Every row gives one point. Two turns around zero, p and q, are shown by what they do to some points. Write where each new point lands after one turn and then the other. Backwards means that the second turn is done in reverse. Each puzzle has new turns, and all numbers are rounded.

Turn p:
[ 13  44 -19] => [-26 -15 -39]
[  5 -55  37] => [52 24 34]
[ -2   3 -23] => [-11 -20   2]
[-16   7   5] => [-14  11   5]
Turn q:
[ 31 -16  25] => [24 29 21]
[16 16 14] => [ 4 -2 26]
[ -2 -26 -42] => [-27  23 -34]
[-45  26   3] => [  0 -50 -13]
Where do these land?
p, then q backwards: [ 1 46 24] => [ -1 -35 -38]
q, then p backwards: [13 19 33] => [ -5 -40  -5]
p, then q backwards: [26 17  9] => [-21 -25  -4]
p, then q: [-22 -12 -43] => [ 42   3 -26]
p, then q: [-13 -34 -33] => [46 16 -4]
p, then q backwards: [ -6 -34   9] => [19  6 29]

Turn p:
[ 39 -10  -7] => [  1 -29  29]
[-15  -8 -22] => [  1 -13 -25]
[-27  26 -26] => [ 30   7 -34]
[ 2 -8 55] => [-32  35  29]
Turn q:
[ 60 -10  -2] => [ 41 -38  25]
[-52  13   7] => [-41  29 -21]
[-3 20  1] => [-15   3  13]
[-42 -21 -24] => [  3  44 -30]
[ 32 -12  20] => [ 15 -37   1]
[ 6 10 -2] => [-2 -2 12]
Where do these land?
p, then q: [41 12 -6] => [  5 -40 -15]
p, then q: [35 14  1] => [ -1 -37  -9]
p, then q backwards: [-30  19  10] => [-26 -16 -20]
q, then p: [-25   8  25] => [  0   2 -36]
p, then q: [-26  11  -4] => [ 6 15 24]
q, then p backwards: [  4 -64 -26] => [-28  52 -36]

Turn p:
[ -4 -38   4 -15] => [ -6   1 -39  10]
[ 37 -44  40 -32] => [ -8 -54 -49  22]
[-48 -10  29   7] => [-13  12 -25 -48]
[ 30  42 -37   1] => [25  3 51 28]
[  3  12 -19   8] => [ 3 12 19  8]
[-12  33 -17   2] => [ 19  16  28 -11]
[-6  5 -1 28] => [-20  10  16  -9]
Turn q:
[-34 -36  28 -22] => [14 -8 17 56]
[42 32 14 31] => [ 28   0 -22 -51]
[ 0 12 -8 29] => [  3  26  -7 -18]
[  8  35 -41 -27] => [-44 -14  20 -34]
[  1 -34 -32 -28] => [-42 -16 -12  28]
[12  2 19 25] => [ 27   9 -15 -10]
[-28 -11  21  -8] => [15  3 20 28]
Where do these land?
q, then p backwards: [-29  62  40  -9] => [-6 79 -9  3]
q, then p backwards: [ 19  11 -14  -8] => [-6 -2 25  8]
p, then q: [ 28 -37  -4  -7] => [-12  42 -17   4]
p, then q backwards: [ 15 -15  -4  33] => [-17 -10 -30 -17]
p, then q: [-33 -21 -19  -9] => [-22   2  14 -36]
